Each row of a before or after table is a point. The points were changed in one or more steps. Then noise was added and the rows were shuffled. The steps act on columns, c1 being the first. Write out the steps. A step turns or swaps two columns, mirrors them in a line or flattens them onto one, adds a multiple of one to another, or multiplies or shifts one. Angles are multiples of 10 degrees, from the lower column toward the higher: turns from -170 to 170, lines from 10 to 170 but not 90. Use the fewest steps. Two steps may share a column if one is a turn and the other turns, adds or multiplies; they go together, in the order done. Otherwise the lowest column goes first.

Before:
[[ -3 -29 -40]
 [  3  -6 -11]
 [  3  -3   2]
 [  3  17   9]
 [-11 -34 -40]
 [-26 -23 -20]
 [ -3   0 -19]
 [ -9 -17   3]]
After, 8 rows:
[[  -7  -16    7]
 [   1   -7    6]
 [   4   19   21]
 [   0    4  -50]
 [ -28  -22  -49]
 [ -11  -32 -100]
 [  -2  -28  -99]
 [   2   -7  -27]]
Steps: multiply c3 by 2.5

Before, 11 rows:
[[-22  33 -33  29]
 [-41  23  22 -22]
 [-57 -37 -26   4]
 [-48  50  -3  24]
 [-26 -25 -22 -14]
 [-18 -38  28   3]
 [-25 -37  30  52]
 [ 16  49  21  55]
 [  1  53 -39  37]
 [ 32  27  29   8]
 [ 35 -38 -26 -36]]
After, 11 rows:
[[ -1 -29  10   0]
 [  0 -38   9   0]
 [  1  40 -20   0]
 [  0   6  66   0]
 [  0  30 -10   0]
 [ -2  -7 -47   0]
 [  0 -43  33  -1]
 [  1  12  47   0]
 [ -2 -24  45   0]
 [  2  42 -20  -1]
 [ -1  -5 -47  -2]]
Steps: multiply c1 by 0; turn c2 and c3 by 120 degrees; multiply c4 by 0

Before:
[[  5  23 -26  -8 -35   9]
 [-47 -19  -9  -9  25  20]
 [-43  -3 -19  45  31  40]
 [-13  18  -8  16  39  20]
 [ 13 -11  11 -15 -88 -12]
 [  5  25 -11 -20 -45  -3]
 [ 50  45  -6 -12  -9  51]
 [ -5  -9 -11  24  49  22]
 [-27  15  16  19  61  30]
 [ 51 -19 -17 -28 -52   7]
 [ 14  45 -36 -54 -26 -33]
 [-30   7 -13  18  40  12]
 [-27   3 -15 -14  21  52]
 [ 37  28  26 -28 -10  29]]
After, 14 rows:
[[ -3 -43 -35  -3  -3  26]
 [ 26  38  20   1  18  42]
 [ 22   5  17  -4 -39  -3]
 [ 46  54   3   1 -13  48]
 [  7 -26 -47  -3   9   6]
 [ 23 -14 -36  -4  10  16]
 [-10  13  85  -1 -36  -6]
 [ -8  -6 -46   0  13  17]
 [ 13 -26 -46   1  46  40]
 [-20  50  37  -4 -41  -2]
 [ 27   2  32   0 -31  -9]
 [ 44  18   7   0 -44 -50]
 [  4 -24 -26  -2  -5  45]
 [-13 -47 -26   0   2  12]]
Steps: swap c1 and c2; add 0.5 times c3 to c6; turn c3 and c5 by 60 degrees; multiply c4 by 0

Before:
[[ -1 -37   5  -7  -8 -30 -44   7]
 [ 20   4  -2  39  12  25   5   1]
 [-17 -23   7   0 -42 -36 -60  13]
 [ -7 -20  25 -20  11 -14 -52  28]
 [  4  41 -31   2 -31  45   9  17]
 [ -9 -32  18  -6  14 -58 -10  63]
 [-30  10  12 -10 -14 -29 -27  -4]
 [ 19  19  27  25 -22  37  12  16]
 [ 25   5  -1 -23 -36   8  24  -5]
 [ 58  28  15  36  15   4 -17  16]]
After, 10 rows:
[[-14   6  -2 -23 -40   8  63  -3]
 [ 45 -20  23 -20  14 -18 -45  30]
 [ -8  41 -30   1 -29  49  10  16]
 [ 43 -37   4  -7  -6 -27 -32  11]
 [ -3  17  25  22 -21  36  44  18]
 [  7 -33  18  -5  12 -56 -24  60]
 [ 35  26  19  36  17   2  97  17]
 [ 15   9  10 -11 -15 -29 -74  -6]
 [  1   4  -3  37  15  27  38   2]
 [ 48 -23   9  -1 -40 -35 -74  14]]
Steps: turn c1 and c7 by 70 degrees; multiply c7 by 2

Before:
[[-36   7  25  -6  -7  -6 -16  16  13]
 [-30 -44   7  -2  17  20 -16 -12   1]
 [ 24 -26   1 -21  -6  13 -27 -26 -18]
 [-48  -5  -4  18 -12   1   1  15   5]
 [ -8 -10  35   2 -14  16 -10   6 -20]
 [-26  21  27  17 -15  13 -34   4  -6]
 [-32  10  28  30 -13 -20  -2  -4  10]
 [ 13 -22  -3 -12  19  28  -1 -20  10]
 [-19  -9 -12 -16  47   1  13 -19  -6]]
After (9 x 9):
[[ -77    5   30   28   15  -18   -5   -3  -10]
 [  32  -10   -3  -12    3   29    1  -22   29]
 [ -22   22   32    1  -11   17   -6    8    3]
 [ -73    0    9   -4   -6   22  -17  -14   47]
 [-119    8    0   18   10   -2   -2   17    1]
 [  63   19    1  -23  -17   15  -26  -25   17]
 [ -65    8   29   16   -1   11  -33    5  -24]
 [ -89   -1   26   -8   14   -8  -15   18   -8]
 [ -45  -36  -14  -16  -19   -1   10  -17   25]]
Steps: multiply c1 by 2.5; turn c5 and c9 by -110 degrees; turn c2 and c9 by -110 degrees

Before:
[[-33  32  23  16  15  -8   0  24 -17 -15   6]
 [ -7  10  -4 -19 -36 -19  -3   6  17   7   0]
 [-11   3   8 -21  10  -3  11  -4  -5 -28  -2]
 [ 11 -23  25  -6 -10   9  26  -3  -8  10   5]
 [-15  -9  -5  -7  18 -40  18 -14  -1 -19 -62]
 [  5 -42  16 -31  -4 -21 -10 -11  -6   9  -1]
 [-15   6  11 -11 -37   0 -17 -46  -6   2 -23]
 [ 20   6  10  -8  12  37  25  22 -31 -20 -33]
 [ -9  19   7  18  -4  -5 -10  12  11 -21   1]
 [-13   6 -10 -10  20  25  15  13  -1 -13 -32]]
After, 10 rows:
[[  -5   -1  -16   18    9  -15   12   23   10   15    1]
 [  11  -14  -13   -9  -12  109  -31   18  -30   19  -33]
 [ -19  -18  -16   -9   -9   74   -9    9   -1   -1  -32]
 [ -20  -13  -19  -10   -2 -119  -10  -21   -1    6  -62]
 [  -8   35    9  -12   43    1   22  -22   -7    8  -24]
 [  -8   30    3  -18   13  -58    7   19   19   -7   -1]
 [   3   18   21   -7  -10   27  -28  -15   -5   17    5]
 [   8   18   15  -30  -22  -65    8  -32   -6    9   -1]
 [ -32  -24   -3   17    5  -25   12   36  -17   28    6]
 [ -16  -10  -20  -22    0   -8   -6   -4   -5   21    0]]
Steps: mirror c1 and c7 in the line at 170 degrees; turn c2 and c5 by 110 degrees; turn c5 and c8 by 40 degrees; mirror c3 and c10 in the line at 30 degrees; multiply c6 by 3

Before (9 x 12):
[[-22  11  -3  57  -2  20 -17  11  -1  33  38  22]
 [ 27  26  12  31 -10 -13  -6   8  69  23  52  25]
 [ 32 -12 -33  22  -9   6 -49  16 -10 -38 -21   3]
 [ 25  26   9 -25  21 -37 -25 -20 -27  28 -44  26]
 [ -3  15  -5   7 -49 -21 -14  45   3  18  22  13]
 [ -9 -51  -2   7 -46 -14  -4 -36  44  43  28 -20]
 [-36 -42   8  16 -30   5  22  -2  20 -20  18 -43]
 [ -7  23  11  32 -19 -36 -39  30  -7 -13  10 -46]
 [  7  67  17  34 -12  -7  32 -46  52  45 -27  50]]
After (9 x 12):
[[ 27 -44 -25  21  -8 -21  36  -7  21   5 -30 -34]
 [ 18  66  31  31  16  45  32 -29  54  -5  42  38]
 [-28 -12  18  33 -21 -36 -39  38 -13   6  19  -6]
 [ 27 -53  19  23 -38  44  18 -12  43 -13 -34 -10]
 [-26  13 -34  25 -43  21  14  19   3 -21 -16  18]
 [-16  20 -28  44 -24 -14 -24  -1  -8 -38 -26 -40]
 [ -6  28  26 -26  -4  29 -31 -14 -28 -38  50   9]
 [  8  11 -21  58  11  35 -14   7  -1  23 -27  32]
 [-29  27   9  32   1  27   0  -6  69 -15 -40  41]]
Steps: turn c3 and c8 by -70 degrees; turn c1 and c3 by 140 degrees; turn c5 and c7 by -30 degrees; turn c4 and c5 by 20 degrees; swap c6 and c10; mirror c11 and c12 in the line at 80 degrees

Before, 13 rows:
[[ -3 -12   0   3   6  -6   0  -1 -16  19  15  27 -11   7]
 [-10 -33 -12  -9 -15 -29  -2 -18   2 -12 -24  33  13  32]
 [  6  -1  36  24   9 -29 -30  -8  10  22  -3   8  13  15]
 [-37 -21  24 -31   3   8  31 -21  -6  27  26 -16 -33  40]
 [ -5  33 -14  24 -25  17 -10  33  10  18 -25   0 -26   0]
 [ 22  28 -19  20 -36   5  -1   4  45 -11  20   0 -20  -2]
 [-10  15  23 -16  12 -11  -3  40  40  -6  11 -10  23 -12]
 [ 10  16  32  -3   4  29  17 -13   5 -15  10   6  -7 -16]
 [-32  19 -14   7  -4 -27  26 -19   4  11  13 -30  23 -11]
 [ 16   7  44   2 -21  26  39 -12  -2  31  34 -28   6   7]
 [ -3  14  18 -16 -35 -19 -28  28   4 -40  15  18  -8   4]
 [ 12  29 -13 -28  12  12  17   7   0  25 -10 -29 -32   5]
 [-21  16   1 -26 -30  31 -32  -6 -16  -7  -4  27  31   4]]
After, 13 rows:
[[ -29  -11    6  -29   -9  -28   25  -21   21   34   11   15  -26  -13]
 [ -19   -9  -11   38  -18   28  -32   -7   12  -22  -15    3  -29    4]
 [  15  -29   22   -3   25    9   14    8   11   74   -6   38   27    7]
 [ -38   31  -10    5   17    8   30  -22    6   84    9   34   37   44]
 [  -3   -4  -12   23  -28  -19  -28   26   15 -121    8    1   12    4]
 [   8   -5  -40  -12   -1  -28  -33   -9   -5   67    8  -23    0   18]
 [  11  -12  -26    5    4   30   17  -14   15  -46   10   -3   17  -18]
 [  -6  -45   24  -12  -38   16  -11   32    0   53   -4  -19   19    3]
 [  21  -26   22  -13  -45    5    4    3   15  -34   52  -17   12    0]
 [ -11   11    7   33   -8  -26   -3  -18  -40  -36  -12  -16  -17   31]
 [  -1   22    4   19    3   -8    0    0    9   60   -5  -21   10    6]
 [  18   16  -43  -23  -21   28   38  -12   28   94   12   16   12    7]
 [ -10  -19  -29    5   22  -11   -6   40    0  -19   39   19  -13  -12]]
Steps: turn c9 and c11 by 60 degrees; turn c2 and c9 by 140 degrees; turn c3 and c13 by 160 degrees; add -0.5 times c4 to c5; turn c4 and c12 by -130 degrees; multiply c10 by 3

Before:
[[ 37   3 -29 -58 -35 -32  -1 -47  17   5 -34  24  41   2 -15 -11  17  41]
 [  9  59 -26 -43 -15 -21   2 -23  17  28  17   6  30 -34 -14 -35  -1  23]
 [-29 -40  16   6  20  26 -48  30 -40   6  14  -7   2  20 -59  36 -15 -32]
 [-12 -23  26 -29  -5  16  16  -5 -15  21  53  11  38  11  -6  38  29 -32]
 [-35 -14  53  22 -26  25  -1  23 -33   1  -1 -34  14  53 -25  44 -25 -32]
 [ 49 -17 -46  -8 -26 -33  11   1  14  -6 -30 -18 -56   7  16  -2 -14  -8]
 [-25 -17  33  36  36 -41 -43 -23  17 -37  13 -31 -15  12 -26  29 -26  -1]
 [ 45 -26 -49 -12   8 -33   3  -2   9   1 -49 -43  17 -17  45  -2 -44   1]
 [ 58  -1  -6 -13 -30 -51 -18 -36  27  34 -26  25   6 -41   8 -15 -42   2]
 [ 11  21  25   5  26 -21  -2  20 -35  22  20  24  42  39 -28  13  19 -24]
 [-13   9  39 -46   7  -4  26  -5 -25  46 -15  22  17 -18 -17  10  39  27]
 [-63 -42  46  10  -4 -39 -51  43 -30   9  30 -17  14  40 -19   8  -2 -38]
 [ 22  13 -55 -10 -23 -34 -19 -14  23  20 -31  30  -3 -10  45  25 -27  37]]
After:
[[-10   6 -18 -51  -7  -2  27   6 -24  49 -14  23 -39   1 -20  25  24  26]
 [ 38   1  46 -59 -25 -29 -21 -35  19   6  21  30 -21  28 -34  26  24  44]
 [ 59  -2  13 -10  -6 -47 -37 -27  23  32  44  30  -6   5   7 -30   2   1]
 [ 48 -19  47 -12   7 -27   3  -7   8   3  42 -45   6 -48  82 -39  27   4]
 [-66 -49 -29   5  29 -36 -42  22 -29  10 -22 -14 -37   1 -25  -3 -23 -36]
 [  4  19  -8   5  16 -22  12   3 -37  17 -28  22 -43  55 -57   8  -9 -24]
 [ 45 -23  11  -9 -26 -29 -13  22  12  -9  21 -17  69 -13  22 -11  27  -6]
 [ 10  57  38 -39 -17 -18  -8 -18   8  32  20   8 -14 -29   1  17 -29  16]
 [ 24   6  47 -10  -7 -33 -27  -7  22  20  10  32  25  49  17 -40  33  38]
 [-33 -12 -36  22 -22  27 -20  36 -35   0 -18 -33 -34  -9 -24 -46  11 -28]
 [-15 -24  -1 -25 -13  18   9  13 -11  23 -69   8 -43  19 -17   6 -22 -32]
 [-30 -37  -8   7  53  30 -25  -4 -48   8 -29  -8 -12 -22 -54 -34  -1 -33]
 [-30 -16 -35  33  54 -37  -8 -62  16 -35 -19 -27  -5 -41  -8 -35  -5   1]]
Steps: turn c3 and c13 by -150 degrees; turn c5 and c7 by 40 degrees; add -0.7 times c5 to c8; turn c16 and c17 by -120 degrees; turn c11 and c17 by -120 degrees; add 1.5 times c12 to c14; turn c14 and c15 by -30 degrees

Before, 10 rows:
[[  6 -19 -28 -22 -21 -21  14 -29 -21  10   9   9  26  34   0 -21   5 -49
  -26  -1]
 [-48  41  -2  20  21  22  24  25  56 -41  -1  25 -13 -46 -12  40 -61   1
   17 -22]
 [ -6  11  35 -10  40   0  41  22  19 -25  -3  20 -12 -52  -6  52 -11   3
   36  -4]
 [-39 -30 -25   9 -40 -31  -9 -22  30  10  -6  19  35   6 -13  -1  50  -5
  -28  11]
 [ 14 -35 -26 -12 -37 -21 -22  -5  -6  27  -7 -26  10  19   2  -5   4   0
  -42  16]
 [ 20 -26 -25  -7 -32 -44   2 -28 -17  15  15 -28  65  19 -15 -47   9   8
  -11   2]
 [-23 -14  -7  25  17  29   0  24  14 -61  11  32 -17  -6 -44  41 -44  -4
   45 -11]
 [-39  28 -25  44   7  -2 -16  -8  15 -48 -37  26  -6 -34   2  -7  43   8
  -31  22]
 [-15  11  25 -16 -10 -11  10  49  -5 -20 -29  41  15 -53  -5  17 -30 -11
   26 -19]
 [-14  27   5   9  -7  -8  35  22   1 -14 -36  28  17   3  18  41 -13  19
   30  -4]]
After (10 x 20):
[[ -22  -30  -12   10  -39  -30   33   32   30   11   -7   17   35    4
    15   -2   50   -4  -69   -3]
 [  16  -21   -5  -22  -21  -21  -11   38  -23   10    7    8   26  -26
    22  -20    5  -47  -64    8]
 [   7   42    4   20   20   21   73  -21   55  -41   -1   26  -13   43
   -20   40  -60    1   43   27]
 [ -15  -34  -26  -14  -37  -20  -22   18   -6   27   -6  -28   10  -16
    11   -6    3    1 -104    1]
 [  -9  -13   -6   25   17   29   43  -17   15  -61   12   33  -17   31
    28   40  -45   -4  113   20]
 [  29   26   -3   10   -7   -8   45  -23    1  -14  -36   30   17  -12
   -13   39  -14   19   75    7]
 [ -28   28  -28   44    8   -2   28   18   15  -47  -38   25   -6   26
   -24   -7   43    6  -78   -5]
 [   4   12    9  -15   -9  -11   26  -54   -4  -20  -28   40   12   46
   -29   19  -30  -11   67   15]
 [  36   10   19   -9   40    1   46  -37   19  -25   -4   21  -11   45
   -28   52  -12    4   90   -9]
 [   9  -25   -7   -6  -31  -44  -41   36  -17   15   16  -28   65   -4
    22  -47   10    7  -28    4]]
Steps: turn c1 and c7 by -70 degrees; add 0.5 times c16 to c7; turn c3 and c8 by -150 degrees; turn c3 and c20 by 140 degrees; turn c14 and c15 by 140 degrees; multiply c19 by 2.5

Before (14 x 24):
[[  -3    5    1   11    0  -23  -23    2    0  -18   -1   -6    9   -5
    20   38  -13   -5   -9  -24   24   21   18   -8]
 [  -2    0   26  -24    7   23    0  -17   14    2   -4  -30    9  -12
   -36   18  -28   -2    2   24   23   -8  -13  -16]
 [  11  -22   20    2   18   24    1  -45   16   -3    0   17   -7  -20
    20    9  -16   10    8   -8   24    7   21  -15]
 [ -13   26    8   -2   21  -21    7    4   13   -3   -9   -3  -13    3
     7   22    4    5   20    1   21   22   11  -35]
 [   9   37   20  -11   21   22   -9    2   -1  -33  -44    5    8  -12
    17   15   -8   10   -1   25   16   13   21   17]
 [   3    4   24    7   -7   39    3   -4    3    8   -3   -8   18  -16
    16  -61    7    0   19  -15   24   -2  -32  -19]
 [ -13   17  -45    1   18   37   18    2   -7  -24    5   12   14  -19
     2   40  -17   10   14   15   12  -26  -31    7]
 [   8  -18   29    7   23   -7  -19    6   27   10    5   12   16   42
     5  -16  -18    1  -22   14    9   22    5   13]
 [ -10  -21   32  -22  -42  -72   -8    5   -4    3  -10   -6   19    1
    17    0   -5  -37   10  -25   12  -37   21  -16]
 [  32  -12   13  -47    9   28  -26    8   23    8  -17  -12   11    4
   -10   29  -15  -30   21   11   20    0   12   18]
 [ -13   -5   27  -38   -7  -81  -23  -13   11  -20    6    4   16  -26
    10   39  -29    5   13   10   16   10    2   14]
 [ -13   -5   20    8   18  -15   18    2   -6  -41  -48    7  -56  -25
    18   23  -13    5  -19   16   25   22 -121   10]
 [  -1  -19   19    6   17   13  -25    6   51  -41   -2   -3    6  -25
    19   36  -19  -40   17   -6   24  -22    4    3]
 [ -10  -11    7    7    6   26    0  -25   25    5   -4    5   11  -11
   -25   37  -20   12   14  -15  -71   13   23    2]]
After (14 x 24):
[[  -9   -4   57    7    6   24   -2   17   26    4   -2  -20   -6  -17
   -27   36    4   12    1   24  -69   13   20    3]
 [ -13   30   56   -1   20  -22    7   -1   13   -3   -9   14   -8   -5
     6   20    1    4   19   -4   20   20   11  -36]
 [ -13   -3   71    8   18  -15   20   -7   -8  -41  -49   30  -46   29
    18   24  -17    5  -29    5   23   21 -120   14]
 [  -2   -4   75  -23    6   22   -1   35   14    4   -8    2   16   -7
   -35   19  -37   -4   -5    9   22   -7  -14  -17]
 [  -2    3   51    8    2  -25  -23    3    1  -16   -1   -3   11    3
    21   37   17   -7   -8   25   20   18   18   -9]
 [   3  -48   71    8   15   13  -26   -4   50  -41    0    1   10  -29
    17   33   -7  -44   -7   23   24  -20    4    5]
 [  14  -15   70    1   20   23    2   25   14   -3    3  -24  -34  -23
    19   11   -1   11   -3   16   24    6   20  -17]
 [ -16   23    5    1   20   36   19  -12   -8  -21    5  -16    3  -29
     1   42  -25   10   -2    8    9  -29  -35    7]
 [ -14   -1   78  -37   -7  -84  -21    5   10  -21    6  -18    5  -31
    13   42  -25   11   -7   21   16   10    3   18]
 [  12   45   71  -10   21   21  -12   -1   -1  -36  -46   -5    1   20
    17   12  -28    9   -8   -4   14   17   24   16]
 [  33  -34   62  -47   11   26  -26    2   24    7  -15    6   18   -1
   -13   27  -16  -32   18    8   21    1   11   17]
 [   4    2   76    4   -6   38    2    8    5    7   -3  -10   18  -23
    17  -64   17    1    3    1   24    2  -32  -14]
 [  -9  -42   81  -23  -43  -73   -7    1   -3    3  -11   -9   19    1
    17    1   21  -40    7   16   13  -40   23  -16]
 [   9  -19   78    4   22   -8  -19  -11   31   11    3  -17   10   41
     4  -16  -22    2   12   10    9   23    5   11]]
Steps: add 0.7 times c18 to c2; shift c3 by 50; turn c8 and c12 by 140 degrees; turn c12 and c13 by 40 degrees; turn c14 and c19 by 40 degrees; add -0.7 times c11 to c14; mirror c17 and c20 in the line at 150 degrees

Before (9 x 32):
[[-38  -1 -43   8   1 -24 -12 -29 -58  29  46 -26 -16 -85   9  16   4 -16
  -61  -7  25  13   3  -3  43 -14 -25 -74  26  16 -24  16]
 [  4  38   3 -31 -19  47  33 -49 -51  48   6 -37  23   8 -26  12   2  40
   19   1  41  28 -12 -14 -14  -5 -63   3 -22  45  -4 -26]
 [-20 -20 -26  -5  51 -31 -17 -52 -35  25 -30  31  -2 -16   0 -10 -19  -3
  -43  34 -16  21  56  27 -37  10 -33 -25  14   7  -9 -29]
 [ 59   5   0 -19  46 -12  63 -45 -44 -28  30  31  12  10  -6   9 -31 -38
   -2  30  33  13  32 -43  28 -31  12   5 -31  22  35  13]
 [  5  -7   7  14  15 -32 -15  31  13 -13  60  38 -20  -4  -5 -16   3 -20
   -9 -31 -20 -20 -21 -15  25  27  30 -39  47 -21  -4  34]
 [ 26  33  12 -19 -28 -19 -25 -19   2   4 -10 -23  16 -47  -7 -35  -9   1
  -25 -28   1 -23  43  12 -44  -7 -16 -23 -28   1   1 -11]
 [ 53  19 -28 -30 -26  25  48  22  15  41  13 -34 -21   3  -7  -2  13 -17
  -21  24 -11  23  30  34  -8  52  -7  -9  17 -20  17   9]
 [  0  11  51  12 -17  48  32  27 -13  27  46  18 -30 -78   1  -1 -50   3
    3  35 -22  65  30  -1 -13  15  19  -4  -9  18  12   1]
 [-18 -19 -44 -53   5  -5 -30 -15 -28 -17  42  46 -53  -1   2   5  35   7
  -44  12 -28   6   1  21  38  27 -60  23  54 -12  22 -23]]
After (9 x 32):
[[  5  -6   8  14 -20 -12 -15 -33   5 -12  61  38 -36  18  -5  32 -20 -21
   -9 -31 -19 -20 -21 -15  15  28  25  23  47   8  -4  39]
 [  4   5   2 -31 -11  21  33  68  19  48   5 -38  49 -24 -26 -19  13  40
   19   1  42  29 -12 -14  -5  -5 -69  -8 -22 -34  -4 -40]
 [ 59 -14   0 -19  34 -16  63  61  15 -28  31  30   1   6  -6   9 -40 -37
   -3  30  33  13  32 -43 -13 -31   5  33 -31 -26  34   6]
 [ 53  -7 -28 -30 -23  33  48 -27  -2  41  13 -34  -1   5  -6  -5  14 -18
  -21  25 -11  24  30  35   8  52 -19 -14  16  16  17  15]
 [-20  33 -27  -6  14 -23 -18  63   3  25 -29  30 -21 -25  -1  37  22  -4
  -44  35 -17  21  55  29 -35  10  -6  43  15   3 -10 -30]
 [-39  83 -43   8 -56  -8 -12  54  35  29  47 -25 -29  25  10  11 -36 -18
  -62  -8  24  12   2  -4  25 -14 -14  50  25 -20 -24   9]
 [ 27  36  11 -19 -36 -25 -25  15 -11   4 -10 -22   0  31  -6  26  33   2
  -25 -27   0 -23  43  13 -31  -8 -35 -24 -28   2   2 -11]
 [  0  57  50  13 -13  56  32 -17  25  27  44  20   9  57   1  -4 -14   3
    2  35 -22  65  31   0 -50  14   4  -9  -9 -17  11  -5]
 [-18  30 -44 -53  21  30 -30  27  18 -17  43  46 -44 -50   3 -11 -15   8
  -44  12 -27   6   1  21  50  27 -24  -7  54  18  22 -17]]
Steps: turn c2 and c27 by -50 degrees; turn c2 and c14 by 120 degrees; turn c5 and c28 by -50 degrees; turn c16 and c28 by 150 degrees; turn c6 and c13 by 40 degrees; turn c8 and c9 by 150 degrees; turn c17 and c25 by 60 degrees; mirror c30 and c32 in the line at 100 degrees
